Each row is a point. The ring and each string are closed loops that go straight from each point to the next, and from the last back to the first. Before rounding, they use only three directions, however many columns there are. How many times does the string pass through the ring? Passing back the other way cancels.

Ring (6 x 3):
[[ 10  37  67]
 [-27 -14  55]
 [-19 -51  23]
 [ 32 -52  17]
 [ 58  -3  31]
 [ 37  40  53]]
String (15 x 3):
[[ 44  46  28]
 [ 19  16  35]
 [ 22  15  75]
 [  1  36 107]
 [-30  27  75]
 [-22   1  36]
 [ -1 -13  37]
 [-30 -27   5]
 [-32 -71  -2]
 [  0 -91  13]
 [ 20 -67  -5]
 [ 16 -12  19]
 [ 28 -17  35]
 [ 78 -16  53]
 [ 74  33  30]]
Times through: 2

Ring (10 x 6):
[[ -3 -47  37 -40  22 -10]
 [  0 -38  34 -29  23 -18]
 [  8 -15  28 -23  13 -28]
 [ 13  10  19 -23  -4 -24]
 [  9  23  11 -25 -18  -3]
 [  3  22   8 -32 -25  17]
 [  0  12  11 -49 -27  26]
 [ -1 -11  23 -76 -22  18]
 [ -1 -27  31 -80 -11   9]
 [ -3 -44  36 -66   7   0]]
String (30 x 6):
[[  14  -11   31  -42    5  -37]
 [   9   -8   26  -41    0  -21]
 [  -3  -13   19  -10    9    5]
 [   0   -3   16    3    9   -2]
 [  -5  -10   16  -11    5   13]
 [   4   15   10    1   -3    0]
 [  19   44    7  -19  -25  -20]
 [  22   43   11  -44  -34  -23]
 [  14   20   17  -51  -24  -12]
 [   3   -3   20  -41   -9    2]
 [   5    6   17  -44  -17    5]
 [  -7   -3   12  -22   -8   29]
 [  -6   -3   13  -30  -10   26]
 [  -6  -12   18  -30   -3   19]
 [ -11   -7   12  -36  -14   41]
 [  -2    0   17  -80  -34   33]
 [  10    0   27 -121  -44    5]
 [   8   -9   28  -86  -22   -4]
 [   0  -15   24  -51   -6    5]
 [  -2  -20   25  -50   -4    7]
 [   8  -23   35  -89  -11  -14]
 [   3  -27   32  -68   -3   -6]
 [  -2  -22   26  -43    1    4]
 [ -13  -51   31  -32   21   16]
 [ -12  -68   41  -38   33    1]
 [   1  -60   47  -56   28  -29]
 [   7  -49   45  -55   24  -39]
 [  -3  -59   42  -18   42  -27]
 [  -5  -44   33   -6   35  -14]
 [  13  -28   38  -29   24  -51]]
Times through: 3
String (22 x 6):
[[   4  -36   38  -65    7  -19]
 [   1  -51   44  -84    8  -15]
 [  -7  -54   39  -74    9    6]
 [  -3  -48   40  -88    1    1]
 [   9  -37   43 -109  -10  -20]
 [  -2  -26   28  -50    1    5]
 [   2  -21   28  -52   -1   -3]
 [   6  -39   41  -71    8  -24]
 [  -3  -29   28  -34   10    0]
 [  -8  -32   24  -12   19    9]
 [   3  -16   25  -32    5   -9]
 [  27    7   32  -42    1  -65]
 [  23   14   26  -49  -11  -45]
 [   4   -2   19  -26   -2   -4]
 [   2    5   13   -7    0    3]
 [   1    3   14   -8    0    3]
 [   7   -1   22  -39   -7  -11]
 [  27   19   26  -46  -12  -54]
 [  19    1   28  -24    7  -49]
 [  -3  -26   25   -6   21   -6]
 [  -6  -41   31  -12   29   -7]
 [  -2  -65   46  -42   36  -28]]
Times through: 0
